Each row is a point. A path goes straight from each point to the next, and from the last back to the first. The post is the endless flat space through its rows: a point in 2 columns, a line in 3, a plane in 4, and so on, so that a path can go around it. How many times does the path go around the post? Going back the other way cancels.

Post (1 x 2):
[[-1  6]]
Path:
[[  1 -24]
 [ 31 -14]
 [ 27  27]
 [-13  39]
 [-39  18]
 [-32 -31]
 [  8 -34]
 [ 47  -9]
 [ 27  33]
 [ -2  58]
 [-39  12]
 [-37 -43]
 [  5 -30]
 [ 44   4]
 [ 35 -13]
 [-16 -27]
 [-45  -9]
 [-13  16]
 [ 15  42]
 [ 59  17]
 [ 13 -11]]
Times around: 1

Post (8 x 9):
[[ 20   8 -28 -51 -23  26  -3 -21 -20]
 [ -5  41 -39  49  32 -24  -2  28   0]
 [-16  30  46  49 -26 -16 -33   2  28]
 [  9  22  20  12  10  -8  69 -13  14]
 [-18  -9 -25  69 -35 -51 -40 -31 -23]
 [ 37  27 -36  20  33 -43  -8   3  21]
 [ 47  30  40  -5  -1  45  27 -18   6]
 [ -2   0  13  -6 -18 -31 -25  18 -72]]
Path:
[[ 43  25  11  15 -21 -52 -14  32 -37]
 [ -8 -27 -14  80 -40 -50   8 -18  17]
 [ 16  33  12  11  39  20  -3  38  33]
 [ -2  38   3 -11  10 -10  -9   2 -11]
 [  9  40  18  11  10 -58   3   4  35]
 [-16  22 -53   1 -53  21 -23 -14  20]
 [ 17   9  28  17 -12 -12 -44  24  33]
 [-17 -12 -15  55  -2  21  24 -31 -10]
 [  1  19  10  41   2 -51 -30  -8 -16]
 [  9  62  28 -11 -13 -49  38   0  -4]
 [ 65  31  41  48 -26  -1   7   7  -6]
 [ 17 -11 -23  46   8 -44  21  11  17]
 [ 37   8  25  -7  24 -15  -8  -4 -15]
 [ 20  33  -7  30  45  -7  32  -2 -34]
 [ 15  57  31  -2   8 -23   3 -39  -8]
 [  9  10  88  29  -1 -33  22 -33   1]
 [ 41  34 -27  -9   7 -34   8 -16 -39]]
Times around: 3
